Each row of a before or after table is a point. One or more steps were done to the points. Then noise was added and the rows were shuffled. The steps act on columns, c1 being the first. Write out the steps. A step turns or swaps two columns, mirrors them in a line or flattens them onto one, adds a multiple of one to another, or multiplies or shifts one. Angles are multiples of 10 degrees, from the lower column toward the higher: turns from -170 to 170, lines from 10 to 170 but not 90. Use the fewest steps. Two steps may share a column if one is a turn and the other turns, adds or multiplies; they go together, in the order done. Otherwise the lowest column goes first.

Before (11 x 2):
|  0.051 | -0.051 |
| -0.036 |  0.075 |
| -0.011 |  0.032 |
|  0.006 |  0.036 |
| -0.021 |  0.053 |
| -0.011 | -0.054 |
| -0.058 | -0.004 |
| -0.028 | -0.058 |
| -0.045 |  0.024 |
| -0.033 |  0.064 |
| -0.008 | -0.050 |
After (11 x 2):
|  0.042 | -0.062 |
| -0.022 | -0.052 |
| -0.016 | -0.046 |
| -0.040 | -0.050 |
| -0.058 |  0.008 |
| -0.011 |  0.057 |
| -0.025 |  0.087 |
| -0.008 |  0.033 |
|  0.012 |  0.035 |
| -0.021 |  0.071 |
| -0.042 |  0.029 |
Steps: turn c1 and c2 by -10 degrees

Before (9 x 6):
| -0.027 | -0.029 |  0.051 | -0.001 |  0.009 |  0.015 |
| -0.005 |  0.070 | -0.010 | -0.029 | -0.009 |  0.047 |
|  0.075 |  0.084 | -0.034 | -0.041 |  0.002 | -0.062 |
| -0.028 |  0.046 |  0.044 |  0.006 |  0.023 |  0.000 |
|  0.006 |  0.007 | -0.036 | -0.010 |  0.020 |  0.103 |
| -0.072 | -0.068 | -0.002 | -0.007 |  0.025 | -0.037 |
|  0.040 | -0.024 | -0.029 |  0.013 | -0.025 | -0.039 |
|  0.046 |  0.048 | -0.027 |  0.044 |  0.018 | -0.010 |
| -0.036 | -0.002 |  0.077 |  0.001 |  0.077 |  0.061 |
After (9 x 6):
| -0.027 | -0.011 | -0.048 |  0.004 |  0.005 |  0.015 |
|  0.073 | -0.037 |  0.077 | -0.039 |  0.004 | -0.060 |
|  0.039 |  0.037 |  0.000 |  0.010 | -0.030 | -0.039 |
|  0.010 |  0.016 |  0.037 | -0.010 |  0.019 |  0.101 |
|  0.048 | -0.024 |  0.057 |  0.039 |  0.020 | -0.010 |
| -0.004 | -0.048 |  0.044 | -0.023 | -0.012 |  0.047 |
| -0.028 | -0.066 |  0.001 |  0.002 |  0.026 |  0.001 |
| -0.065 |  0.051 | -0.032 | -0.001 |  0.024 | -0.040 |
| -0.038 | -0.048 | -0.036 | -0.004 |  0.079 |  0.057 |
Steps: turn c2 and c3 by 140 degrees; add 0.3 times c5 to c3
